Rows are points. The points of each table are mixes of a few directions, plus a little noise. How many directions does each table use, and how many do they share? Where both have some left over, give the other angles between the two spaces (their principal angles), to ten degrees, smallest first.

First (6 x 2):
[[ 37   5]
 [  2   1]
 [-34  -6]
 [-19  -3]
 [ 60   9]
 [-45  -6]]
Second (6 x 2):
[[-59  -9]
 [ 30   5]
 [ -2   0]
 [-39  -6]
 [ 25   4]
 [ 43   6]]
Directions: first 1, second 1, shared 1

First (4 x 3):
[[ -3   3  -4]
 [-43  43 -60]
 [  7  -7  10]
 [ 39 -41  55]]
Second (5 x 3):
[[ 25  27   3]
 [-54 -36  12]
 [ 59 -23 -58]
 [  7  41  24]
 [-39  -8  21]]
Directions: first 1, second 2, shared 0; angles 90

First (6 x 4):
[[-23  40   0   1]
 [-10   4 -13  14]
 [ 15 -27  -2   0]
 [  1 -15 -12  11]
 [ -8 -13 -26  22]
 [ 24  11  52 -47]]
Second (5 x 4):
[[-11  -3  -4  43]
 [  3  27  -2  -8]
 [  1  40  -5  -1]
 [  0 -60   7  -3]
 [  8  -4   4 -31]]
Directions: first 2, second 2, shared 0; angles 30, 40

First (6 x 4):
[[ -6   5  34   2]
 [ -2  29   8  -9]
 [-16  21  16  27]
 [ 25 -60 -54 -18]
 [ 12 -42  22 -22]
 [-12  46 -25  19]]
Second (5 x 4):
[[-48  23 -36 -57]
 [-20   9 -15 -23]
 [ 33 -17  26  40]
 [  9  -4   7  10]
 [ 25 -12  19  30]]
Directions: first 3, second 1, shared 0; angles 50

First (9 x 6):
[[-24   1  -2 -16 -14 -14]
 [  5   8  24  38  -4   4]
 [ 23   0   5  19  11  12]
 [-45   2  -5 -26 -24 -24]
 [-34 -16 -46 -52   5 -10]
 [ 27  -2   1  14  15  14]
 [ -2  -7 -15   9  13   9]
 [ 52  -3  -3   3  26  22]
 [  0  17  40  13 -28 -13]]
Second (9 x 6):
[[ -4 -34  -3  14 -11  20]
 [ 41  -1  15  16 -29  10]
 [ 21   6 -36 -25  23 -28]
 [-36 -14   2  -9  12 -11]
 [ 19 -30 -16  30 -19  47]
 [-22  60  23  -8  14  -8]
 [-22  -7  19 -17   3 -33]
 [-10  11   7  -6   6  -9]
 [ 12  12 -10   4   1  11]]
Directions: first 3, second 4, shared 1; angles 40, 50

First (9 x 8):
[[  5   1  -1   0  -9  -2  -1   2]
 [-26 -11  -1   4  28  13   1  31]
 [  0 -10   5  14 -21 -14   4  -3]
 [ -2   9  -6  32  -6 -26  10  15]
 [ 27  17 -16 -14 -27  -2  -7  16]
 [ -4   4  16  -6  32   9   1 -60]
 [-11 -11  12  -9  17  13  -1 -23]
 [ -7 -19   9  -1 -12   1   0  -4]
 [ 18  21 -18 -21  -2  11  -8  25]]
Second (7 x 8):
[[-14 -16   3  -8  24 -11  -1  -3]
 [ -8  25   2   3  16   7  -9   5]
 [-17   8   3  15  28 -31   0   0]
 [ -1 -15 -10   2  -1  13  10  22]
 [ 19  18   1  13 -32  -7   0 -12]
 [ -8 -33  -4 -10  11   2   8   9]
 [ 29  12   5 -15 -45  27  -9 -22]]
Directions: first 4, second 4, shared 2; angles 40, 50

First (10 x 9):
[[-32  -9  -6  10  56  16  -2   2  45]
 [-21   2   7   8  60  12  -2  -2  35]
 [-20   3   3  -9  28   7  10   6  23]
 [ 19   2  11 -14 -33  -5  17   0 -23]
 [ -4 -17 -14   8  -8   6  -3   0   7]
 [ 12  23   2  -3 -18 -20 -17   1 -27]
 [-17  -1 -13 -11  -9   0   2  11   7]
 [ 33  -1  11   7 -27  -7   0 -11 -30]
 [ 12  -2   5  -1 -13  -1   6  -3 -10]
 [ 19   0  -6   5 -36 -10 -11  -3 -26]]
Second (10 x 9):
[[-14  -2 -13   9 -20  -3 -14  24 -23]
 [ -2  -3  -1   0   3   3   2   0   3]
 [ 15  -1  15 -10  29   6  21 -30  36]
 [-12 -14  -4  -1  11  12  10   1  21]
 [ -8  -7  -3   1   5   6   4   4   9]
 [ 24  28   9   2 -25 -24 -21  -2 -43]
 [-19 -20  -7   0  17  17  15   2  28]
 [-17  -9 -12   6  -9   3  -5  19  -8]
 [ 25   8  19 -12  25   0  16 -35  27]
 [  9  21  -2   8 -35 -22 -29  17 -53]]
Directions: first 4, second 2, shared 1; angles 40
